Each point is reached from the start by the listed moves, each made 0, 1 or 2 times, or once backwards (-1), plus a little noise. Is the number of moves made odd or even? Then give how often each move was made.

Moves:
(1): [21.6  4.1  2.1 -4.5 -0.6]
(2): [-6.0 14.0 -0.8 -3.0  4.1]
(3): [-0.4 -0.5 16.0  5.4  6.3]
Start: [-2.6  5.1  6.9 -6.9  3.2]
Points:
[ 46.9  -0.9  12.4 -13.0  -2.3] => odd (2, -1, 0)
[ 41.7  12.2  10.8 -15.8   1.9] => even (2, 0, 0)
[  2.0 -10.8  39.8   7.4  11.4] => odd (0, -1, 2)
[18.0  8.7 41.2 -0.9 15.9] => odd (1, 0, 2)
[  7.1  38.3  -8.3 -22.0   4.8] => even (1, 2, -1)

Moves:
(1): [24.5 -6.0  3.4  3.0 -0.2  9.4  1.7 -0.8 -4.9  6.4  2.7  2.2  2.1  2.9]
(2): [ 4.2 19.8  4.0 -1.1  5.3  2.4  1.0 -0.2  6.3 -4.6 -2.2  3.8 -4.8 -2.3]
(3): [ 1.2 -8.5 23.0 -3.9  3.1 -1.1 -3.6 -3.0  4.0 -5.8 12.7 -4.5 -3.1 -6.0]
(4): [-4.3  2.5  3.3 18.9  0.9  2.8 -0.3 -1.5  4.1 -1.5  1.4 -0.1  2.5 -5.7]
(5): [-2.3 -7.2 -3.5 -4.5 29.9  3.3  3.7  0.6 -9.5  0.5  0.9 -1.2  2.1 -6.4]
(6): [-8.1 -3.6  1.3 -7.2 -1.9 21.6 -0.9  9.3  0.5 -0.2 -5.6  1.2  5.5 -3.0]
(7): [-1.7 -2.2  3.1 -1.4 -3.2 -1.9 27.5 -1.6  0.2  0.9  5.9 -3.5  0.0  0.3]
(8): [ -0.8   0.0   5.3   0.3   1.6 -10.1   2.5  23.8  -5.7   3.6  -4.0  -6.7
   2.6  -1.0]
(9): [ 2.8 -4.6 -6.1 -0.3  3.5 -1.7  1.3  3.3 17.5  4.5  2.4 -1.3  0.3  1.7]
(10): [-1.1  3.0  4.5 -3.1  1.1  1.6 -1.8 -3.7 -3.9 21.3  9.0  1.2 -3.9 -4.4]
(11): [ -1.5   8.7 -11.5   3.2  -2.3  -0.6  -0.2   7.4  -0.6 -13.0  28.4   2.6
  -1.7  -3.5]
Start: [ -5.5  13.1  -3.2  -7.0  -1.0   5.3   2.5  -9.9 -10.0   5.2  -8.7   5.9
   5.1 -12.0]
Points:
[ 30.8  43.9  40.5  14.4 -15.1  24.8  -7.3 -32.1  41.0 -22.9  46.4  16.0
 -11.5 -25.9] => even (1, 2, 2, 1, -1, 0, 0, -1, 1, 0, 1)
[-29.8 -28.4   7.3 -30.2  18.9  31.8  60.2  36.8  -8.0  -0.3  31.3 -11.2
  23.4 -30.6] => even (0, -1, 1, 0, 1, 2, 2, 1, 1, 0, 1)
[  6.6   1.6 -13.3  16.8  48.0  -6.7  37.7   8.8 -65.8  11.0  70.1  -3.6
   6.2 -33.5] => even (1, -1, 0, 1, 2, -1, 1, 1, -1, 1, 2)
[-46.2  15.6   1.6 -24.5 -41.5  41.1  49.1 -18.7  12.7  -3.7  -5.9   6.9
  10.7 -12.6] => odd (-1, 0, 0, 0, -1, 2, 2, -1, 0, 0, 0)
[ -3.3  -3.8 -43.7 -18.2  -9.7  -6.4  30.5  13.3  10.5  -8.1  60.5   3.3
   5.9  -9.0] => odd (0, -1, 0, -1, 0, 0, 1, 0, 2, 0, 2)

Moves:
(1): [13.8  1.3 -2.7 -4.6 -1.9  2.4 -0.2 -3.0 -4.8  6.6  3.5 -3.7  1.2  1.4
  0.3  3.2  3.1 -6.4 -9.5 -2.1  7.1  0.2 -7.0 -0.6  2.0 -2.3]
(2): [  5.4  18.6   2.8   3.7  -1.4  -2.7  -2.5  -1.9   1.1  -6.5  -3.0  -0.2
  -1.5   1.3   2.5   3.7  -5.6  -4.0  -3.4  -5.1   1.0  -0.7   2.1 -11.5
   2.7  -3.7]
(3): [ 2.4  4.2 13.9 -6.8  2.3  4.9 -0.4 -1.5 -3.6 -4.9  1.7 -9.9  3.3 -2.3
  1.4 -2.7 -2.4 -3.2 -2.1  2.9 -4.0  2.6  1.2  2.2  1.2 -9.4]
(4): [ -1.6  -1.0  -2.5   8.7  -1.2   1.9   0.1   1.9  -6.7   6.6   1.2   0.7
 -10.6  -7.0   1.5   6.1  -3.2  -2.8   2.4   5.4  -3.0   3.3  -4.8  -0.6
   0.3  -0.5]
(5): [-4.7  1.8 -3.7 -0.8 16.9  2.6  3.1  9.4 -3.7  7.3 -1.4 -2.7 -2.2 -2.2
  2.0 -5.0  6.9  4.7  0.8  4.6  3.5 -4.9 -1.7 -1.3  0.9  0.0]
(6): [ 3.9 -2.6 -1.1  0.1 -5.3 12.8 -4.0 -3.9 -3.3  3.1 -1.6 -1.3 -3.2  3.4
  5.5 -0.9 -0.6 -5.6  0.1 -2.5  0.2 -3.9  4.8  1.1 -5.9  1.5]
(7): [-0.3  5.4  3.8  4.0 -1.2  2.6 12.9 -0.3  0.5  0.0  2.9 -3.1 -1.8  6.7
  1.3 -2.0  1.3  0.2 -1.4 -9.5  4.6  4.2  0.0 -4.6  1.0 -0.9]
(8): [ 6.4 -0.6  6.5  0.2 -5.9  3.3  4.9 16.8  1.5 -1.7 -1.2  5.9 -0.5 -3.6
 -0.9 -2.3  0.0 -4.5  8.7 -6.0  7.3 -3.8 -2.7  9.4  9.3 -0.5]
(9): [ 5.3  2.9  0.2  1.2  4.8 -0.5 -3.2 -4.0 14.4  2.3 -1.1  0.6 -0.9 -4.7
  0.3  0.1 -2.4 -0.5  2.2  2.2  0.2  6.8 -1.0  1.6 -6.5 -0.2]
(10): [-3.3  2.9  5.9 -5.2 -2.2  2.2  5.0  1.4 -0.6  7.8 -0.5  0.8  3.3 -2.5
  0.2  7.4 -1.6  2.7 -0.5 -3.0 -2.5  0.1  2.3  1.0  5.1  4.2]
(11): [-7.3  4.4 -0.3 -3.4 -0.1 -1.7 -4.4  3.7 -1.8 -1.6 11.0  0.4 -7.8 -4.7
 -5.3 -5.9 -1.0 -1.9  3.2 -0.8  5.6 -0.4  8.3  2.6  1.6 -0.3]
(12): [  3.5   0.6   7.2   1.4   5.1   4.0   3.1  -1.3   1.1  -3.9   0.5  14.5
   1.6   3.1  -5.8  -7.7   1.0 -11.9  -8.0  13.1  -1.1  -4.1   0.3   8.2
 -10.4   5.4]
(13): [-5.4  4.4 -2.1  6.6 -1.5 16.3 -4.1 -4.7  4.1 -0.3  3.7  4.7 13.5 -3.6
  1.2 -1.8  9.8  2.8 -2.2  1.1 -3.4  6.3 -3.7  0.2 -3.0 -5.7]
(14): [ -0.8  -0.6   8.5   4.1  -6.2  -5.9 -12.8   1.4   4.3   3.3  -3.4   1.7
  -1.9  13.8   0.1  -3.7   4.7   1.2   3.8   2.9  10.5   5.3  -7.3  -0.2
  -3.3   3.1]
(15): [-5.0 -3.9 -5.5  2.6 -4.4 -2.2 -2.1 -4.5  2.6  0.7  7.3 -1.9  3.0 -4.8
 11.7 -0.5 -9.2 -4.9 -2.0 -2.5  4.0 -4.3  3.8  0.5  0.9  2.1]
(16): [-8.3 -3.2 -1.2 -8.5 -0.1 -1.9 -1.0  0.9  0.6 -3.3  1.9  6.0  2.0  5.9
  1.4  4.4  5.3 -7.9 11.3 -1.2  3.3 -1.3 -7.2 -6.7 -5.3 -1.4]
(17): [-3.1  3.4 -0.8  1.5 -6.9 -4.3  3.8  1.7  1.5  3.7 -4.1  3.3 -5.1 -2.4
  3.4 -1.4 15.2 -1.7  2.1  1.7 -0.5  4.0 -0.9  0.2  2.6 -2.3]
(18): [ 3.4 -2.9  6.5  0.5  1.6  5.4 -1.0  0.6 -4.2 -5.2  4.1  6.7 -6.6 -2.4
  8.1  3.6  5.9 15.7 -6.3 -0.8  2.9 -0.4  4.1 -3.5 -6.1  0.4]
(19): [ 5.2  2.8 -1.0 -0.3  1.1  1.4  3.4 -4.8 -4.5 -1.2  3.5  1.3  0.4 -2.9
  1.1 -6.4 -2.6  0.5  8.9 -0.6  0.5 -0.8  0.9 -1.8  3.3  2.6]
(20): [ 3.0  1.3 -6.6 -2.2 -2.9 -1.6  9.1  5.0 -2.6 -2.4  4.0 -5.9  7.1  0.0
 -0.6  7.3 -0.8 -0.9  2.2 15.1  2.2 -2.5 -1.1  0.3 -2.2  1.8]
(21): [-3.0 -1.2  2.8 -2.6  0.3  5.2 -0.4 -7.0 -3.8 -3.4 -8.0 -3.2  1.6 -6.0
 -3.6  2.8 -4.6 -1.6  2.7  2.4 10.3  0.7 -1.5  2.4 -1.1 -1.9]
(22): [-8.3  3.2 -4.0 -9.3 -2.7  2.1 -2.3  1.8 -2.7 -1.3 -6.2  5.4 -2.1  6.7
  7.5 -3.2 -3.1 -4.9 -7.4  3.3 -3.2 16.4 -2.2  1.8  3.3 -5.3]
(23): [ 3.1 -1.7  0.4  5.0  5.1 -4.2  0.3  0.2 -3.8 -3.7  1.3  1.4  4.5  0.6
 -1.2  5.7  0.4 -2.6  1.0 -2.5  1.2  6.9  7.9  3.6  1.3 -0.4]
(24): [ 1.2  4.0 -5.3  0.6  3.8 -2.2  1.5 -4.0 -2.5  2.3  2.1  0.9 -0.2  5.8
  1.5  1.5 -2.7  1.4 -1.8 -6.6  0.5 -1.9 -3.5 12.0 -1.9 -3.0]
Start: [ 4.5 -0.7  3.2 -1.2  3.5 -3.2 -2.0 -2.2 -6.1  0.8 -5.9 -8.4  3.5  5.7
  7.9  9.3 -1.7 -6.3  7.3  8.0 13.8  6.5 -3.7  5.9  4.7  2.1]
Points:
[ 32.9   9.6   9.4  15.4 -17.5   2.1  44.4  18.9  -7.9  11.9  -5.4  30.0
 -23.9 -49.6 -14.9  22.0   8.8  -3.0  46.2  54.1  44.7  27.9 -17.7  64.8
   9.9  18.3] => odd (0, -1, -1, 2, -1, -1, 0, 2, 2, 1, 1, 1, 0, 0, -1, -1, 2, 1, 2, 2, 2, 0, 0, 1)
[-44.7  10.7  14.0  -6.2  58.6  60.6   7.7  -7.4 -24.8   5.1  -0.7  37.1
  27.1  -5.1  16.2  -7.3  14.0  13.6 -35.7  27.7 -20.2   7.1  13.2   9.7
 -14.3   5.2] => even (-1, 0, 0, 0, 2, 0, 0, -1, -1, 2, 0, 2, 2, -1, 0, 0, -1, 1, 0, -1, 0, 1, 0, 0)
[  0.6  63.3 -18.1   8.2 -13.8  21.8   9.9 -32.3  37.7  25.3  23.1  13.1
  38.4  54.3  38.6  44.3  12.9 -35.2 -14.5   6.7  30.5  16.3 -39.0 -15.4
 -46.0   4.0] => even (1, 2, -1, 0, 0, 1, 2, -1, 2, 2, 0, 1, 2, 1, 1, 2, 0, 0, -1, 2, -1, 0, -1, 2)
[ 45.4  71.4  24.6  -3.2  17.6  11.4   3.1  28.4  16.0  17.6  -1.3 -27.2
  50.2  -3.6  28.1   9.0  35.7  15.2  24.1  -3.5  26.5  -8.1 -47.2  14.5
  33.9 -32.5] => odd (1, 2, 2, -1, 2, -1, -1, 2, 1, 1, -1, -1, 2, 1, 0, 0, 1, 0, 1, 1, -1, -1, -1, 2)
[ 66.1  15.2  23.9 -12.1 -10.4 -12.4 -10.3  -6.8 -26.0 -31.6 -10.5  -3.7
   1.2  40.9  30.5  54.0  -6.6 -52.7  -5.4 -28.0  42.4   8.8 -14.4  -4.3
  -5.1 -25.2] => even (2, 2, 1, 0, -1, 1, 0, 1, 0, -1, -1, 0, -1, 0, 0, 2, 0, 1, -1, 0, 0, 0, 2, 1)
[ 22.8  62.3  12.2 -22.1 -59.4   8.9 -45.5  -1.0   7.9  18.9  -2.6  17.9
 -53.6  49.3  46.9  -1.1  -3.2 -65.2  37.1 -57.3  75.6  55.0 -45.6   7.6
  14.5 -29.5] => even (2, 2, 0, 1, -1, 2, 1, 2, 2, 0, 2, -1, 0, 2, 0, 2, 1, 0, 1, -1, 0, 2, -1, 2)
[ 13.5   7.1  -4.5  46.0  31.4 -30.9   0.4   4.8   6.5  13.6 -23.2  14.9
 -19.2  56.8  36.8  -7.8  35.3 -17.4   2.6 -28.7  33.0 -17.7  16.5  22.2
 -21.2  16.7] => odd (-1, 1, -1, -1, 2, 2, 1, 0, 0, -1, -1, 1, -1, 1, 1, 0, 2, 0, -1, -1, -1, -1, 2, 2)
[-10.0  55.9  24.2   8.2   1.0  59.1  14.9  15.3 -30.0 -39.5  23.5   4.7
  12.9   8.6  23.1  -1.4   4.7 -38.3   4.4 -10.5  79.4  -9.1  -3.6  27.1
  -6.2 -35.4] => odd (0, 2, 1, 0, 1, 1, 2, 2, -1, -1, 2, 1, 2, 0, 1, 1, 0, 1, -1, 1, 2, 0, 0, 2)
[  9.5  63.0   5.8  -2.8  38.4  73.1  47.3  38.2 -64.9 -11.9  49.0  11.5
  -5.9  13.8  17.5  -7.6  34.1 -44.4 -19.3  42.1  19.9   9.1 -17.7  28.7
 -15.5 -41.2] => even (1, 1, 2, 2, 2, 1, 2, 1, -1, -1, 2, 2, 2, -1, -1, 1, 0, 1, 0, 2, -1, 1, 0, 2)
[ 20.2  42.2  50.6   2.1  36.4  11.4   1.3   0.8  10.0 -18.3  31.6  -9.1
  11.2   2.4 -19.2   5.2  26.9 -66.0   7.8  50.1  72.6  26.8 -26.5 -10.4
 -36.5 -22.5] => odd (2, 1, 2, 1, 1, -1, 2, 0, 2, -1, 2, 2, 1, 1, 0, 2, 0, 0, -1, 1, 1, -1, 1, -1)
